Every row gives one point. Each copy is the shape, with its points in the same order, stretched, turned, moved and blurred by noise. Some copies are also mirrored. Which?
(in the rows, 128 means zero)

Shape (5 x 2)
[[136  72]
 [154 138]
 [ 89 123]
 [ 45 153]
 [130 121]]
Copy 1 (5 x 2)
[[ 67 132]
 [144  81]
 [153 155]
 [209 192]
 [127 114]]
Copy 1 is: only turned
Copy 2 (5 x 2)
[[171 182]
 [133  94]
 [ 80 166]
 [ 14 156]
 [126 128]]
Copy 2 is: mirrored

Shape (7 x 4)
[[154 105 122 186]
 [149 156 117  67]
 [130 151 113 126]
 [142 152 167 157]
 [120  86 109  86]
 [171  26 100 169]
 [127 156 132 174]]
Copy 1 (7 x 4)
[[135 198 157  95]
 [205  67  98 109]
 [156 125  95 110]
 [158 167 124  51]
 [143  72 172 135]
 [131 189 249 146]
 [132 187  92  74]]
Copy 1 is: only turned
Copy 2 (7 x 4)
[[ 99 127  81 186]
 [176 136 160 123]
 [138 134  98 129]
 [ 96 160 110 136]
 [139  75 147 143]
 [104  67 106 230]
 [105 150  71 135]]
Copy 2 is: only turned

Shape (9 x 6)
[[ 94 130 101 140 120  90]
 [ 90 148 156  26 131 135]
 [115  87 142 101 119 151]
 [124 128 137 113  98 145]
 [108  95 198  71 149 140]
 [167  89  66 114 149 144]
 [204 143 184  96 148  91]
 [146 110  62 168 179 160]
 [192 115 128 160 120 175]]
Copy 1 (9 x 6)
[[114 128 118 133 143  85]
 [ 84  25 112 184 181 169]
 [ 61 120 140 150 139 165]
 [ 97 107 144 141 120 131]
 [ 68  74 173 177 183 164]
 [137 187 116 140 127 184]
 [196  83 208 183 137 180]
 [149 211 102  74 154 161]
 [148 170 184  92 106 173]]
Copy 1 is: only turned
Copy 2 (9 x 6)
[[121 145  96 170 106 116]
 [160 127  97  53 121  49]
 [126  60 124 106  89 102]
 [108 110 149 116 105  95]
 [197  61 116  66  89  98]
 [ 50  67  97  98 135 168]
 [160 147 148  19 106 189]
 [ 64  51 117 158 183 177]
 [ 69  64 194 104 135 169]]
Copy 2 is: only turned
Copy 3 (9 x 6)
[[141  70 151 121 136  88]
 [204  68 107  58 104 195]
 [141 115 160 124  72 166]
 [153 134 144 117 104 148]
 [119  93 160  85  91 230]
 [194 118 168 195 112 133]
 [169 140 195 121 192 227]
 [142 110 146 218 135 132]
 [136 194 173 188 126 180]]
Copy 3 is: only turned
Copy 4 (9 x 6)
[[ 79 108 193  90 105 104]
 [181 112  42  41 118  79]
 [157 181 125  70  92 128]
 [130 153 106  87  85 151]
 [175 202  83  39 158  98]
 [175 162 160 176  64 125]
 [109 207  47 170 165  85]
 [168 134 217 176 103 174]
 [134 210 126 175  96 204]]
Copy 4 is: only turned

Shape (14 x 9)
[[145 154 139 157  36 173 153  94 142]
 [103 140 140 150 113 173  53  91 134]
 [114 108 130 159  59  97  96 120 137]
 [ 77 119 172 118 194  61 146 144 112]
 [105 158  92 210  80 164 121 104 115]
 [144 104 123 183  87 156  91  49 125]
 [134 160 119 165  90 151 130  33 166]
 [117 187 124 190  53 151 103  72 214]
 [178 131 248 166 124 179 122 205 141]
 [117 154 158  91 160 103 113 175  97]
 [ 47 102 215 119 151 129 107 139  94]
 [132 142 176 134 154  71 116 154 108]
 [125  99  74 148 104 155 138 104 191]
 [ 94 122 209  57 163 117 102 150 107]]
Copy 1 (14 x 9)
[[153 144  79 222 121 167 182 121 100]
 [165 121 128 207 169 184 135  97 125]
 [163 117 110 154  88 172 101 120  84]
 [109 154 110  92 107  89  71 115 145]
 [179  87 138 231 100 157 151 121 140]
 [167  69  96 180 141 226 186 106 124]
 [217  98  77 191 144 160 173  70 140]
 [244 119  62 238 147 124 120  77  96]
 [ 61 143 114 213 192  86 158 213  36]
 [117 168 174 130 126 110 125 125 111]
 [ 46 150  92 166 140 155  77 136 140]
 [124 136 134 123 129 100 115 103 101]
 [233 133 120 152 113 143 122 146 134]
 [ 64 198 122 136 154 143 105 121 109]]
Copy 1 is: mirrored
Copy 2 (14 x 9)
[[207 150 150 205 144 146 207  80 135]
 [204 112 146 131 129 116 142  60 168]
 [173 122 155 163  93 101 166  79 102]
 [ 60  45 146 112 163  62 123 125 126]
 [204 127 159 208  80 150 227  78 194]
 [197  78 136 171  96 159 205  63 130]
 [196 109 133 163 144 125 231  51 153]
 [246 146 139 164 132  68 225  44 167]
 [187  66 159 152 192  86  93 172  94]
 [114 109 184  94 185  92  95 136 124]
 [106  63 136 153 163  82  86  89 148]
 [108  63 186 113 167  76 124 129 104]
 [190 134  88 138  88 127 197 104 129]
 [103  90 151  87 214  74  54 113 107]]
Copy 2 is: mirrored

Shape (16 x 12)
[[169 127 137 177  90 227  84 120 159 120  88 111]
 [163  96 149 104  99 197 129 142 112  96 102  97]
 [113 155  35 151 164 154 166 109 112  97 151 214]
 [181 128 173 172 110 178 111 142 150 130 153 118]
 [107 132 119 115 151 127  84 150  84 162 114 159]
 [125  92  78 118 163  81 125  89 121 138 135 115]
 [143  98 162 144  77 169 160 155 161 132 114 140]
 [ 76  98 103  45 138  91  78 104 160 133 144 138]
 [194 126 159 144  90 146 134 147 151  61 103 145]
 [109 172  69 137 226 151 148 160 154 119 115 159]
 [180 158 190 122 102 222  98 144 147 118 157 121]
 [111 178  53 139 180 159 194 136 108 110 169 146]
 [ 56 109 132 135 180 134 123  99 115  99 142 141]
 [ 87  89 122  49 195 111 115  72 138 190 121 162]
 [133 186 104 142 166 141 167  88 111 101 110 160]
 [ 68 214  51 126 139  93 207 116 132 113 129 150]]
Copy 1 (16 x 12)
[[170 128  99  83 173 106 113  22 132 105 146 147]
 [199 111 171  94 166 139  94  91 106 126 180 150]
 [ 84 114 128 195 232  73 151 130 110  51 137 117]
 [155  65 110  95 129 148 135  76 172 120 161 144]
 [170 171 102 139 169 119 116 151 132 111 104 172]
 [123 128 203 138 147  92 143 150 101  75  99 199]
 [162 103 135 146 109 164 139  79 109 115 174 156]
 [155 189 182 132  96 127 114 177  90  20 104 198]
 [177  59 148 140 108 130  83 101 131 106 144 120]
 [ 32 104 106 109 176  99 107 161  94  90 129 153]
 [187  83  93  53 134 155 120  92 169 117 199 123]
 [ 49  95 146 135 226 113 163 150 103  94 135  98]
 [ 88 171 153 176 143 154 107 136 185  76 132 157]
 [141 218 164 135  85 107 131 186  73  70 169 249]
 [ 94 142 135 145 138  79 124 158 121 114 139 104]
 [ 19 161 158 161 139 100 184 194  72  98  67  69]]
Copy 1 is: mirrored
Copy 2 (16 x 12)
[[107  77 106 130 108 174  50  65 153 105 203 121]
 [158  84  95 104 129 134  73  85 105 133 175  90]
 [ 83 113 229 172 162 158 118 133  88 144  60 215]
 [157 125 109 112 126 143 103  95 181 139 190 146]
 [ 80  59 125  92 155 117 171 148 136 150  79 140]
 [102 149 111 171 166  95 114 150 111 128  40 174]
 [168 108 106 100 104 156 115  92 114  89 160 155]
 [ 87 100  94 161  98  27  94 158  84 147  76 192]
 [177 106 139  80  82 153  42  82 139 103 140 118]
 [ 82  89 198 190  86 194 151 126 109 181  81 193]
 [174  63 122  96 105 152  85  90 152 185 241 132]
 [133 115 213 214 164 193 154 139  99 173  79 184]
 [ 74 162 184 161 118 110 164 149  99 130 113 148]
 [ 60 119  90 138 116 110 138 186  63 187  77 201]
 [109 114 199 171 118 207  90 168 120 151  81 158]
 [139 101 215 219 110 190 130 202  94 117  29 215]]
Copy 2 is: mirrored
Copy 3 (16 x 12)
[[107  39 138 224 204 150  59 176 142  74  91 142]
 [ 91  30 166 165 153 104 118 165 127  64 111  98]
 [ 85 201 163  48 149 169  24  60 103 104 192 135]
 [107  70 111 198 182 114 121 145 183 129 108 168]
 [126 176 173 132 139 106  86 192 108 131 187  98]
 [142 196 137 102 108  41  91  92  74 105 159  86]
 [117  39 137 173 175 148 154 119 131 158 125 129]
 [132 225 190 128 185  32 114 132  56 148 146  70]
 [134  22 185 144 156 118  86 113 139 119  74 160]
 [109 220 137  45 128 160  40 106 141 153 114  87]
 [ 86  70 136 194 220 127 136 187 202  97  93 168]
 [ 52 208 129  44 113 157  83  67 142 100 157 134]
 [ 75 153 130  74 148  79  53 157  90 158 162 110]
 [169 233 118  70 182  55 128 149  61 131 192  40]
 [120 156 118  52 148 145  54 118 100  87 132 159]
 [ 93 233 137  43 119 163  96  58  67 132 128 165]]
Copy 3 is: only turned
